Each row of a before or after table is a point. One or more steps were done to the points. Then noise was added and the rows were shuffled. The steps act on columns, c1 being the first. Name the steps. A step turns or swaps two columns, mirrors them in a line or flattens them onto one, adds a multiple of one to another, or multiplies or shifts one. Angles are multiples of 10 degrees, from the lower column toward the higher: turns from -170 to 170, lines from 10 to 170 but not 90. Use the fewest steps. Two steps may share a column if one is a turn and the other turns, adds or multiplies; they go together, in the order done. Otherwise the lowest column goes first.
In the rows, zero is written as 128.

Before (11 x 2):
[[164 166]
 [151 160]
 [105 172]
 [  7 137]
 [166 163]
 [114 158]
 [113 153]
 [177 131]
 [ 82 138]
 [145 123]
 [170  80]]
After (11 x 2):
[[140 113]
 [162 150]
 [143  65]
 [122 157]
 [117 160]
 [ 17 182]
 [120 173]
 [174 158]
 [175 120]
 [176 153]
 [ 91 146]]
Steps: turn c1 and c2 by -20 degrees

Before (10 x 3):
[[186 121 213]
 [138 124 217]
 [ 97 181 172]
 [134 125 123]
 [120  76 142]
 [101 141 207]
 [ 94 136 144]
 [157 169 115]
 [ 92  86 136]
 [ 66  66 119]]
After (10 x 3):
[[116  62 132]
 [136 158  82]
 [200  84  61]
 [ 99 159  91]
 [149  75  57]
 [110  66  73]
 [105 114 121]
 [145 135 134]
 [166 102 160]
 [ 78 183  97]]
Steps: shift c1 by 10; turn c2 and c3 by 140 degrees

Before (14 x 4):
[[126 157 108  94]
 [113 153 118  67]
 [168 158 148 136]
 [156 124 121 126]
 [158 156 126 107]
 [166 161 115 137]
 [159 159 134 110]
 [128 157 122 128]
 [  7 117 137 132]
 [150 149 156 133]
 [160 127 108 137]
 [165 154 110 135]
 [ 77  79 102 109]
 [142 142 106 124]]
After (14 x 4):
[[154 140 141 119]
 [138 152 109  71]
 [139 125 149 124]
 [108 148 152 127]
 [131 156 157 108]
 [115 154 169 138]
 [152 152 161 135]
 [145 154 120  92]
 [127 165 158 112]
 [132 159 128 126]
 [144  81  74 108]
 [144 159 164 136]
 [153 127 159 138]
 [ 97 118   8 133]]
Steps: turn c1 and c3 by 80 degrees

Before (14 x 6):
[[ 69 130  68 197  64 145]
 [129 199 179 108 200 109]
 [ 90 135 125 155 148 123]
 [127 115  83 207  47 137]
 [207 214  99 115 163  90]
 [112 104 163 133 180 133]
 [137 164 122 154 133 201]
 [134 189 133 105 162 113]
 [129 169 133 120 197  90]
 [100 107  40 159  71 130]
 [126 166  93 106  93 201]
 [107 150  70 150  71 203]
 [185 173  68 123 177 120]
 [106 169  80 174 144 174]]
After (14 x 6):
[[162 127  47 162  60 181]
 [103  72 195  85 183 158]
 [135  69 107 155 110 224]
 [151 142 175 138 167 183]
 [109  89 125 142 127 250]
 [133 111  61 205  71 187]
 [116 101  90  95  97 249]
 [ 60 109 117 115 118 170]
 [114  96 164 107 160 141]
 [ 23  83 127  99 128 139]
 [140  95  67 139  76 253]
 [160 101 136 147 135 173]
 [102  83 147  88 144 163]
 [183  85  62 186  72 196]]
Steps: turn c1 and c2 by 160 degrees; turn c2 and c4 by 20 degrees; flatten c3 and c5 onto the line at 40 degrees; shift c6 by 50

Before (14 x 8):
[[ 78  93 176 122  75  85  61 110]
 [127 190 154 120 129 128 127 190]
 [151  82 136 100 109 168 150  72]
 [113  92  76  93 155 192 120 138]
 [ 41 200 121 106 160 190 138  75]
 [ 64 179 140 189  70 210  76 164]
 [151 125  76 104 181 152  56 133]
 [ 37 105 152 186 106 134  61 162]
 [134  90 176 185  95 139 114 170]
 [140 148 135  81  59 150 164 194]
 [106 152  58 164 174  99  97  90]
 [168 191 131 122 184 208  69  98]
 [147 170 120 174 161 126 165 151]
 [ 76 112 150 148  73 109 137 192]]
After (14 x 8):
[[152 148 108  77 111 171 153 118]
 [126  79 175 158 128 126 123 153]
 [165  74 118 161 189 208  66 120]
 [132 193 186 149  99 139 116 159]
 [ 35 182 158 160 106 133  60 149]
 [152 116  91 109 184 152  58 103]
 [110 133 100  78 150 191 122 108]
 [ 42  61 105 153 158 185 144 110]
 [146 125 135 193 159 129 167 129]
 [ 76 149 158 101  75  90  60 146]
 [106 133  57 171 175  97  97  88]
 [ 64 125 155 206  71 211  73 141]
 [139  84 155 106  55 148 166 144]
 [ 76 153 173 138  71 109 131 154]]
Steps: mirror c2 and c4 in the line at 70 degrees; flatten c3 and c8 onto the line at 30 degrees

Before (14 x 11):
[[134  90  93 109  48 133 144  75 140 155 111]
 [ 96  81 177 145 188 138 137 115  91 158 112]
 [153 135 113 146 162 123 135 145 148 161 107]
 [116 127 156  46 138 148 134  90 110  65 108]
 [121 168 234 125 134 146  51  98  87 155 127]
 [ 84 164  95  88 187 130  85  93 160 153 160]
 [ 62 195 124 145 120 155 131 102 104 147 165]
 [152  92 118 152 186  99 139  82 169 135 153]
 [115  93 237 136 169 105 120 158  83 153 157]
 [155  85 103 121  76 138 125 122  98 164 110]
 [138 106 119 149 134 158 134 109  88 124 143]
 [ 90 116  90 142  74 139 109 124 137 125  98]
 [147 141 109  89 156 149 144  98 187 138 104]
 [147  92 110 109 130 169 125 111 188 142 135]]
After (14 x 11):
[[113  86 103 130  76 116 125 126  70 166 154]
 [151  90 120 165 185 133 138 180 210 136 153]
 [157  94 237 146 171 166 119 114  38 156 112]
 [163 195 124 156 120  93 130 139  77 147  59]
 [109 124 157  58 137  92 136 152  93  65 118]
 [113  81 176 153 190 114 138 133  55 155  99]
 [135  92 112 119 130  84 123 122 248 142 149]
 [108  90  92 119  49  97 145 175 154 155 135]
 [161 166  94  98 185 109  82 158 193 151  83]
 [104 138 111  99 155  94 144 142 247 136 146]
 [ 98 116  91 153  74 116 110 128 146 123  92]
 [144 104 117 158 135  94 133 128  48 125 140]
 [107 132 115 155 161 142 133 117 169 161 150]
 [128 167 235 135 135  96  54 145  46 153 121]]
Steps: swap c1 and c11; shift c4 by 10; turn c6 and c8 by -150 degrees; multiply c9 by 2

Before (14 x 12):
[[183  91 192 100 116 126  71 103 135 156  56  80]
 [120 162 133 196  63 115 124 111 168  82  87 149]
 [108 113 172 120 147  78 127  79 218 131 137 127]
 [ 76 188 189 184 175  80 162  96 189 146 150 100]
 [ 12 160 107 193 159 122  98 113 173 188 134 136]
 [117 135 147 102  95 144 130  83 154 103 111  72]
 [155 127 109 198 134 198 129  96 107  97 141  99]
 [ 95 128 150  99 127  82 134 159 101 114 144 114]
 [ 80 105 112 231  51 155 166 106 179 136 103 120]
 [ 74  95 171 115 153 120  23 207 127 142 160 121]
 [110 131 145 187 159 126  98 141 158 115 118  70]
 [ 89  99 181 117 157 153 142  76 161 130  69 114]
 [133 126  96 151 139 132  67 168 164 133  68 127]
 [132 108 185 111 118 207 171 130 168 126 176 116]]
After (14 x 12):
[[131 112 118 138 182 207  90 149 168 125 178 127]
 [109 131 159 172 150 124 148 100 157 111 118 169]
 [108 112 150 131 173  80 155 168 220 129 141 124]
 [ 79 105  49 123 115 156 106 165 179 137 102 168]
 [ 76 189 177 145 185  80 115 171 187 146 149 156]
 [132 129 142 126  94 129 160  62 163 133  68 139]
 [119 165  61  98 135 115 141 143 170  81  86 145]
 [ 11 162 157 111 102 120 161 127 171 191 133 149]
 [118 136  95 183 149 147 150 165 151 107 112 137]
 [158 126 136 144 106 199 143 155 112  95 142 164]
 [ 96 128 126 145 150  85 113 102 104 114 146 119]
 [ 73  96 152 137 175 118 180   9 129 141 161 127]
 [183  90 116 175 191 124 191 122 135 157  56 134]
 [ 89 101 159 142 182 154 142 182 161 126  66 127]]
Steps: swap c3 and c5; multiply c4 by 0.4; turn c4 and c12 by 110 degrees; turn c7 and c8 by 150 degrees

Before (12 x 14):
[[ 90 130 132 121 104 142 130 105 102 111 208 149 134  86]
 [ 71 124 123 124 107 163 190  98 162 138  86 138 147 132]
 [130 108 121 132 116 146 148 107 161 164 127 155 121 142]
 [132 249 126 179 118  86 119 105 134 100  98  56 116 112]
 [ 94 145 129 152  68 124 114 126 161 102  88 143 152 124]
 [102 113 125 129 110 161 146 167 150 102 144 134 114 122]
 [104 148 130 112 101 156 117 127  98 178  89 134 116 144]
 [ 95 179 121 150 118 117 113 142 145 114  91 141 163  89]
 [113 113 113 116 103 126 196 129 146 100  94 148 144 133]
 [ 93  99 105 163 115 149 104 141 120 125  85 145 141 142]
 [127 103 122 148  89 152 117 127 136 153  91 119 148 103]
 [127 105  73 115  96 159 107 113 157 102 162 141 127  97]]
After (12 x 14):
[[130 134 123 123 109 116 190  64  81 131  85 132 145 140]
 [117 115  75 111  95 101 107 121  86 111 160 158 129 110]
 [126 118 121 150  89  99 117 126 110 136  91 136 149 102]
 [174 129 126 127 110 105 146 127  92 117 144 134 114 125]
 [145 128 128 149  69 150 111  95 104 119  85 141 148 135]
 [109 196 124 200 117 238 120 121 146 114  97  83 116  68]
 [159 159 120 148 118 179 112 107 123 123  91 164 165 107]
 [140 168 131 111  98 113 117 103 139 151  87 122 114 145]
 [136 108 113 106 105 125 197 116 109 116  96 139 145 143]
 [129 146 132 116 105 110 131  83 144 118 210 172 130 111]
 [108 113 121 122 115 114 145 122  90 140 126 140 120 158]
 [160 120 105 159 115  95 105 107 127 128  85 132 139 152]]
Steps: mirror c1 and c8 in the line at 60 degrees; turn c6 and c9 by -150 degrees; turn c2 and c6 by 40 degrees; add -0.3 times c12 to c4; turn c12 and c14 by 40 degrees; multiply c10 by 0.4

Before (9 x 18):
[[ 96 116 124 111 120 114 132 132 132 127 167 166 115 125 117 152 126 149]
 [112 149 107 111 112 135 153 121 120 112  87 157 123 111 125 144 134 136]
 [183  93 168  67 123 169 123 141 123 155 139 110 164 116 140 120  88  98]
 [ 97 121 131 104  97 112 159 132 137 124 130 139 135 147  90 146 139 146]
 [144 107 152  92 136 168 114 156 145 153 118 117 171 142 147 121 106  75]
 [142 140  94 130  89 120 113 163 111 111 104 158 131 114 115 165 125 150]
 [127  88 133 117 115 128 156 132 143 121 175 140 131 154 142  97 118 160]
 [169 100 147 124 130 151 141 118 141 154 155 129 163 129 126 133 120 117]
 [124 114 128 121 118  98 156 130 164 103 159 137  92 135 115 134 137 149]]
After (9 x 18):
[[139  87 169 120  98 112 159 132 137 123 130  98 132 146 169 147 139 145]
 [126 143 187 111 128 151 140 116 141 154 155 170 162 133 153 136 117 118]
 [120 165 191  59 136 168 114 158 146 150 120 143 173 143 125 121 105  79]
 [168 122 163 110 120 116 131 132 135 126 167  93 116 123 150 153 126 150]
 [111 164 209   7 122 168 123 141 122 158 138 182 162 114 141 121  88  99]
 [139 174 173 101 115 127 157 132 143 121 174 126 130 154 143  97 119 157]
 [157 109 147 121 113 138 154 120 116 112  86 115 122 110 113 144 131 137]
 [137 119 167 133 120 100 158 128 163 102 159 126  89 135 150 132 135 148]
 [160 105 133 124  85 122 113 164 111 109 108 141 130 114 134 166 125 150]]
Steps: swap c1 and c12; multiply c15 by 1.6; turn c2 and c15 by -130 degrees; shift c3 by 40; add 1.5 times c17 to c4

Before (14 x 20):
[[106 160 182  89 174 153  93 155 147 142  61 151  83  76 127 129 109 126
  194 172]
 [121  98 103 182 175 149 202 206 195 141 104 144  86 111 166 132 154 187
  134  72]
 [173 121 167 178 190  78  91 136 179 163 136 110 157 101 174 112  89 190
  193  62]
 [145 175  57 112 109 110  95 189 185 174 162 152 105 163 192  86 111  81
  135  55]
 [158 111 163  98 138  52  98 189  78 144 126  32 129  76  91 148 113  87
  144  63]
 [ 87  97  86 171 104 176 150  87 204  95  76 144 141  79 127 156 142 120
  168  57]
 [ 94 131  86  58 106  71  87  96 155 143 148  31  76 180  77 146 171  71
  156 183]
 [167 193  65  65  94 136 184 137 150  79  92  66  77 193  76 112 177 190
  101 139]
 [154 196 158 122 199 130 186 141  78 158  65 113 203 145 187 175  76 136
  165 124]
 [160 159  95 112 197 141 150 143 120  64 146 126 154 149 100 160  86 177
  185 185]
 [103 135  95  93 152 147  91  73 145  62 152  35 144 126 141 111 157 155
  111 149]
 [146 137 177  88  97 125 117 139 126  73 128  82 169 175 127 140  81  72
  166 181]
 [116 112 162 169 185 154 120 144 143 105 149 145 120 179  82  99 110 136
  188  84]
 [ 99 213  92 137  78  90 136 121 105  67  91  77  75 189 127 114 177 125
  157 180]]
After (14 x 20):
[[142 196 115 188 100 137 206 204 199 143 104 155  98 110  67 137 158 136
  132  73]
 [108 142 154 172  71 142 119 146 137 107 145 158 121 181 123  99 114 138
  189  86]
 [135  97 116 139 127 118 131 120 100  72  96  66  91 192 163 115 174  47
  158 180]
 [150 160  88 112  90 139 146 144 124  67 148 137 144 146 103 163  84  84
  179 184]
 [ 97 114 181  87 107 139  92 154 148 138  58 164  99  71  97 125 109  97
  194 173]
 [161  73  64 115 198 103  95 188 192 176 165 140 113 161  90  86 114  98
  134  57]
 [137  73 101  58  79 129  85  97 150 143 150  17  92 182 184 150 171 150
  159 185]
 [134 152 115  93  98 189  94  73 145  62 153  53 138 126  97 107 157 117
  106 151]
 [125  94 137  98 109 110  98 184  77 148 126  10 133  74 149 152 117 153
  150  64]
 [160 164  64  62  88 162 186 136 150  79  93  75  90 191 186 114 179  43
   93 135]
 [116 113 138 123 149 138 190 139  75 160  67 114 183 143  36 178  66  57
  163 122]
 [112  68 155  87 185 153 116 138 125  71 135  87 153 178 147 140  84 138
  163 176]
 [136 131 112 172 138 160 153  85 201  87  75 162 136  75 136 161 143 159
  168  53]
 [122 187 136 179 138  89  93 135 180 161 131  89 145 101  49 116  91 112
  194  67]]
Steps: flatten c1 and c3 onto the line at 120 degrees; turn c2 and c18 by -110 degrees; turn c5 and c15 by -140 degrees; add -0.7 times c17 to c5; turn c6 and c12 by 30 degrees; multiply c13 by 0.7

Before (11 x 24):
[[145 137 138  58 168 121  28 117 150 152 110  99 193  81 116 101 159 177
   90 145  66 133 126 166]
 [105 160 135  79 179 127 103 168 155 144 160 146 123  55 127 105 158 166
  136 161  91 173 183 193]
 [142  96  99 200 134  89 177  99 173 155 139 124 209 205 166 135  99 136
   49  97 123 155  41 156]
 [103 196 103 207  76 159 144 152 146 208 103  26 141 118 115  85  65 134
   53  83 170  64 116 151]
 [166 115 139  46 159 157  92 200 180 165 130  87 133  95 108 123 169 141
  162 157 134 170 164 195]
 [155 127 127  59 195 115  70 154 168 150 166 128 112 122 113  98  86 186
  143 102 121 173 136 206]
 [ 76 198 166 126 108 188 170 105 135 161 125  12 165 127 142 133  27  99
   77  89 210  66 172 163]
 [132  97 107 172  93 112 131 137 161  90 149 109 170 149 129 188 101 152
   70  54 140 154  70 128]
 [159  69 148 203  96 121 107 135 128 168 114 159 176  91 179 166  89 121
   46 119 180 167  64 183]
 [171  84 118 184  65 107 126 111 151  77 182 124 208 157 144 125 124 161
   30 121 149 120  25 201]
 [166 137 117  53 140 127  82 108 130 114 116 138 127 103 148 117 128 159
  172 176  81 143  99 165]]
After (11 x 24):
[[100 165 135  76 193 125 106 167 148 102 163 146 126  59 130 105 128 152
  136 164 151 174 193 196]
 [149 131 140  60 216 124 148 117 131  93 110  94 193  84 120  99 199 180
   93 148 171 133 142 160]
 [170  86 115 181  88 108 175 118 122 169 179 124 210 159 137 122 130 200
   30 122 131 123  47 202]
 [102 198 104 203  49 160 126 157 144  93 106  30 141 122 119  80 146 144
   57  83  51  65 117 150]
 [141  92 100 203  95  89  96  95 162 114 135 125 215 214 168 138 100 178
   52 103 118 161  49 158]
 [149 130 130  61 167 115  71 152 144 103 168 127 109 123 108  88 202 190
  143 102 120 174 155 206]
 [165 117 136  49 185 156 140 198 178 112 130  87 133  97 110 131 140 146
  161 154 104 173 162 194]
 [166  68 150 207  86 118 131 131 129 122 115 158 175  93 179 166 157 146
   48 122  67 171  65 185]
 [ 75 198 169 127  31 190  75 106 151 131 124  16 168 130 137 137 145  89
   81  89  41  59 159 162]
 [170 137 116  53 157 121 133 110 120 115 114 137 131 104 147 115 166 167
  168 177 175 146 112 161]
 [129  96 110 176  85 111 140 138 147 152 142 101 175 147 136 192 137 182
   64  54 142 153  85 124]]
Steps: turn c7 and c17 by -120 degrees; turn c5 and c7 by -50 degrees; turn c18 and c23 by 20 degrees; turn c9 and c18 by 20 degrees; turn c10 and c21 by -150 degrees; multiply c10 by 0.7

Before (8 x 32):
[[ 86  95 144 180  41  90 194 173 136 158  98 148  96 121 158  83  68 103
  158 107 122 140  73 151  79 116  99  63 154  59 117  31]
 [143  66 183 161  82  58 154  73 103 156 108 154 100  92 169 107  78 168
   97  85 109 192 166 159  99 113 157  69 162 129  77  61]
 [106 113  97 140 142 126 127  52  98 167 197 129 127  69  98 155  83 159
  119 157 116 120  97 128 162 107 158  97  99 185 136 155]
 [121 181  60 117 123 183 124  90  75  87 189 166 149 117 101 107  98 102
   84 193 100 109  87 202 114 126 172 159 103 146 134 170]
 [ 88 173 167  84 175 182 198 148 116  35 144 167 176 163  73 135 170  31
   25 185 107 123 122  92 219 175  99 165  81  74 167  94]
 [103 153 101  81 114 164  69  32  78 167 150  90  84  82 102 134  84 117
   89 139 102 150 118 159 119 137 216 165 166 166 102 173]
 [150 203 108  84 182 219 156 135 126  95 143 166 142 178  77  90 161  79
   44 190  42 141 108 109 203 168 124 171  91  78 180  74]
 [139  55 148 151  82 140 127 104 155 139 116 130 100  71 159 118  53 153
  111 120 111 188 118 160 111 114 147 157 170 152 111 113]]
After (8 x 32):
[[138 206 166 160  78 193 152 102 158 157 109  99 101  95 162 101  83 185
   91  87 103 197 164 157  94 111 161  70 170 124  86  60]
 [123 187 155 140 142 105 129 184 123 169 202 103 127  66 165 158  80  97
  112 158 115 122  97 132 163 109 151 100 149 188 138 148]
 [ 74 134 106 179  45 169 197  72 149 153  99 133  90 124  93 104  68 138
  157 108 118 137  78 149  81 112 103  59 152  59 123  30]
 [ 90  79  30  87 177  61 201 180 164  32 148 107 173 162 102 151 170 164
   18 187 107 127 121  93 224 177  98 162 109  76 167  99]
 [137  64  77  83 180  47 159 193 166  94 150 119 143 185 133  88 162 108
   46 187  42 136 108 113 205 166 119 167  65  81 175  77]
 [112  97  99 111 125  82 119 181 158  88 191  71 150 120 163 103 102  58
   87 194  99 109  87 202 119 127 172 161  93 141 139 163]
 [113 154 113  87 119 144  68 194  82 162 154  78  90  80 190 151  84 103
   93 139 100 155 116 160 124 133 225 168  73 169  97 173]
 [134 206 154 157  84 160 128  96 135 136 114 153  97  72 126 115  51 143
  112 120 115 185 123 162 112 114 140 160  98 151 108 106]]
Steps: turn c1 and c16 by -20 degrees; turn c2 and c8 by 150 degrees; turn c8 and c15 by 60 degrees; swap c3 and c18; turn c6 and c29 by -120 degrees; mirror c9 and c12 in the line at 40 degrees

Before (9 x 48):
[[135 138 151  98 109  60 142 166 100 138 120 135 118  74 110 127  98 119
   76 152 167 101 106 158 157 199  63  97 117 209 140  77  89 180 129 112
  112 183 102 186  87 147 130 148 159 124 103 149]
 [127 170 126  85 145 153 153 105 149 151 136 108 127  73 111 119 125 192
  154 124 146  87 102 113 161 126 151  73 133 138 134 145 162 119  74 137
  153 101 170  96 169 135 124  62  75  99 164 124]
 [132 152 102 152 156 135 126 140 181  86 121 137 109  84 149 137  99 163
  114 115  83 151 135 128 180 155 144 146 113 103 109  82 193 104 160 154
  171  80 144 124  82 138  99 145 148 144 181 131]
 [ 98 117 170 140 109 114 106 112 147 136 126 129 100 113 138 138 131 152
   70  66  86  99  93 144 176 105 109  91 146 148 141 131 149 122 115 124
  152 176 142  85  88 180  64 145 128 196 106  90]
 [183 111  93 156 147 152  75 116 163 126 125 150 101 167 105 223 102 135
   89 100  86 143 102 113 120 131 114 166 125 111 125 131 139  92 110  89
  122 153 173 137 161 135 122 121  82 137  99 102]
 [165 118 129 170 195 111  85 167 140  92 112 131 104 128 156 178  98 199
  152 113 170  87 117 139 132 114 163 101 206 159 130 144  93 107 118 116
  134 161  99 158 115 105 161 148 153 130 157 119]
 [158 125 102 108 117 131 153 182 108 153 169 172 175  93  97 119 157 156
  110 104 141 106 103  91  99 199 144 104 120 138 144 149 144 131  92 155
  121  91  87 139 134 112 134 135 168 178 165 153]
 [ 88 154 159 115 128  92 124 144 142 126 159 181 184 151 172 161 159 126
  110 142  86 144 134 100 111 115  82 141 192 104  76 153 122 152 108 110
  164  77 144 130 122 180 166 119  85 103 148 151]
 [104 109 133 117 134 102 161 189 190  92 153 145 138 126  93 179 199 117
  155 160 138 108 100 137  89 189 128 158 173 163 107 167 174 102 159 124
  143 160 182 183 170 165 109 111 143 144 129 108]]
After (9 x 48):
[[ 89 155 156 112 110  88 132 144 153 127 162 183 185 154 167 160 160 131
  112  91  86 146 137 100 125 109  85 141 193 106  82 156 128 152 111 112
  166  76 144 132 123 180 164 116  86 115 156 138]
 [161 129 107 106  99 136 155 177 148 159 168 169 173  93  94 114 164 157
  110 195 138 112 104  94 121 196 144 105 117 140 142 154 147 131  85 158
  122  91  81 140 135 115 131 137 169 140 169 107]
 [125 156 100 155 176 134 125 139 135  88 126 135 107  79 152 133  97 164
  116 151  88 146 133 127 155 157 145 146 113 100 110  90 190  99 161 156
  168  86 143 125  82 129 103 140 148 142 177 176]
 [132 138 147  99 156  59 140 162 142 142 125 133 119  75 112 122  96 121
   81  99 170  98 104 153 110 196  64  93 120 206 138  76  88 180 129 113
  112 183 106 185  87 149 134 146 160  82 102  96]
 [103 114 169 138 176 116 108 114  93 138 128 129 101 113 134 138 133 158
   73 245  86  98  94 147 111 101 104  92 146 151 136 132 151 124 116 125
  157 173 147  80  93 183  66 151 126 207 107 147]
 [104 112 131 114  91  97 162 185 108  88 152 142 144 126  97 175 196 121
  151 112 138 102 101 140 142 186 130 157 175 168 108 165 175 100 155 125
  148 159 179 180 171 164 101 115 139  65 126 193]
 [130 170 127  84 160 157 156 106 123 151 139 112 127  71 110 124 124 193
  151 108 145  83 100 111 142 129 157  69 133 142 135 144 155 117  66 140
  150  99 171  89 166 132 119  61  77 153 159 149]
 [167 112 129 171 128 115  80 166 122  98 111 134 102 127 156 176  92 200
  148 145 168  91 117 144 192 117 162 105 199 156 129 140  94 101 120 112
  139 158  98 155 121 101 164 149 148 150 159 137]
 [188 109  92 148 120 153  74 116  96 121 128 147 103 166 106 223 100 131
   86 159  88 138 103 115 143 133 117 168 121 110 125 128 137  90 109  91
  120 153 175 141 161 142 119 113  82 175  99 167]]
Steps: swap c5 and c25; swap c9 and c48; multiply c20 by 2; turn c20 and c46 by -120 degrees
